Each row is a point. Each table stands for the endless flat space through its points: a line for two points, a plane for three, and so on. The two share one point or none. Which?

First:
[[ -3  20 -24  11]
 [ 15   8 -12  23]]
Second (2 x 4):
[[ 10  17  -9  20]
 [  7   2 -30  17]]
They share: [  9  12 -16  19]

First:
[[ -4  -3  20  20 -18 -18   4  14]
 [  8  -7  12   0 -18   2 -16  -2]]
Second (3 x 8):
[[ 10  -9  12  10 -14   2 -16   8]
 [  3 -16  10   3 -11  -2 -20   2]
 [ -9 -10  16   3 -17 -17  -5  -1]]
They share: [  2  -5  16  10 -18  -8  -6   6]

First (3 x 12):
[[  8  26 -15 -22   3   7   2   3  31 -26 -28  -5]
 [  4  18 -23  18 -29  27 -38  15   3 -18 -16  19]
 [  8  14 -15  -2 -21  11 -10  31  23 -18 -40  11]]
Second:
[[-11  17 -27 -17  10  30 -19  11   7 -37 -25  30]
 [ 11  29 -13  -5 -12  12 -13  -1  25 -19 -19  -2]
 [ -9  13 -37 -13   8  28 -21  11   1 -39 -19  18]]
They share: [  6  25 -19  -7  -7  16 -15   2  19 -24 -19   3]

First, 2 rows:
[[ 27   4   2   4  26  20 -30 -32 -12 -22  10 -13   7 -11 -17   3  16  10
  -15 -10]
 [ -8 -16  -8 -31   6  30   0 -17 -22   8  15 -13 -18 -11   3  33  -9  15
  -40 -30]]
Second (3 x 20):
[[ 21  10 -13   2   1  28 -29 -28 -22  -4  13 -24  -8   1 -17  16   9  12
  -31  -8]
 [ 17   8 -12  -2  12  12 -32 -34  -8 -10  18  -7  -1 -11   3  13   0   4
  -37  -6]
 [  6 -20  11 -22  31  31  -2 -19 -19 -13   7 -12  -2 -17 -14  16   9  18
  -13 -32]]
They share: [ 13  -4  -2 -10  18  24 -18 -26 -16 -10  12 -13  -3 -11  -9  15   6  12
 -25 -18]

First:
[[-10 -14  10   0  24  23   5  12  29 -23 -18  36  41 -25   6  32  12  16
   -5 -32  16 -21   7 -25]
 [ 12  30  10 -64 -14 -23  41   0  25  -9  28  -8  -9  13  28  16  22 -30
   -1   8  16  -1  41  -9]
 [-10   8  32 -17   6   7   7  26   8 -32  -2  25  26 -18  28  14  15   0
    5  -9  -6   7  26 -18]]
Second:
[[ -5   3  15 -47  23  23  32  26  30  -9   4   9  22  -3  27  24  18  15
    7 -15  16  14   2   7]
 [  3  -5  13 -35  13  13  18  20  30 -17  -6  19  32  -5  13  34  12  11
    1 -13   8   0  10  -1]
 [ -1   2  11 -11  -3  -6  -5   2  12 -31 -13  35  30 -10  -1  26   9 -11
  -14 -20   3 -29  33 -30]]
They share: no point

First (3 x 24):
[[ 13 -28 -12  -8   7 -11   2  -1  -7  19   6  35  -9 -11  -8  14  29  15
   -4   0   8  14 -21 -13]
 [-12 -14  15   1 -22 -11  -3  30 -23  20  22  17 -27 -28  -8  17   7   7
   -6 -22  24   7 -26 -10]
 [ -2 -13   2  -7  -6  11  10  22 -10  35  20  33 -11 -19  14  -4  18  19
   19 -22  33  23 -24  13]]
Second, 2 rows:
[[ -3 -10   9  -2 -15  -8  -9  20 -32  23  18  21 -22 -22 -11  23  20   0
   -5 -13  24   6 -24  -5]
 [ -7 -18   1   0 -15 -16 -11  18 -22  11  28  11 -34 -22 -19  25  10   6
   -9 -23  22  -6 -30 -15]]
They share: no point

First, 2 rows:
[[ 12  21  24  20   7 -32  25 -32  10  10  24  10 -27  17  12 -11   6  -4
   10  14   2 -35   1   9]
 [ 27   6  24   8  13 -20   7 -14  16  25  12  13 -12  11  18 -29 -12   2
   16  32 -16 -14 -14  18]]
Second (4 x 24):
[[ 14  38   5 -10   6 -33 -11 -29  33  40   6  -2 -37  17   1 -23   0  28
  -11  20 -39 -25   4  11]
 [  8  -3  31  17   2 -34  28 -29  -2  20  21  31 -12  17  11 -17 -19 -21
   25  19   9 -11 -19   0]
 [ 18  14  -3  18  -6 -17 -11 -25  37  16  14  -6 -17   9   9 -11  20  28
   13  16 -39 -17 -12  11]
 [  4   8  -3  18 -16 -27  -5 -35  29  20  16   6 -17  13   1  -5  12  18
   17   8 -31  -9 -18  -3]]
They share: [ 22  11  24  12  11 -24  13 -20  14  20  16  12 -17  13  16 -23  -6   0
  14  26 -10 -21  -9  15]
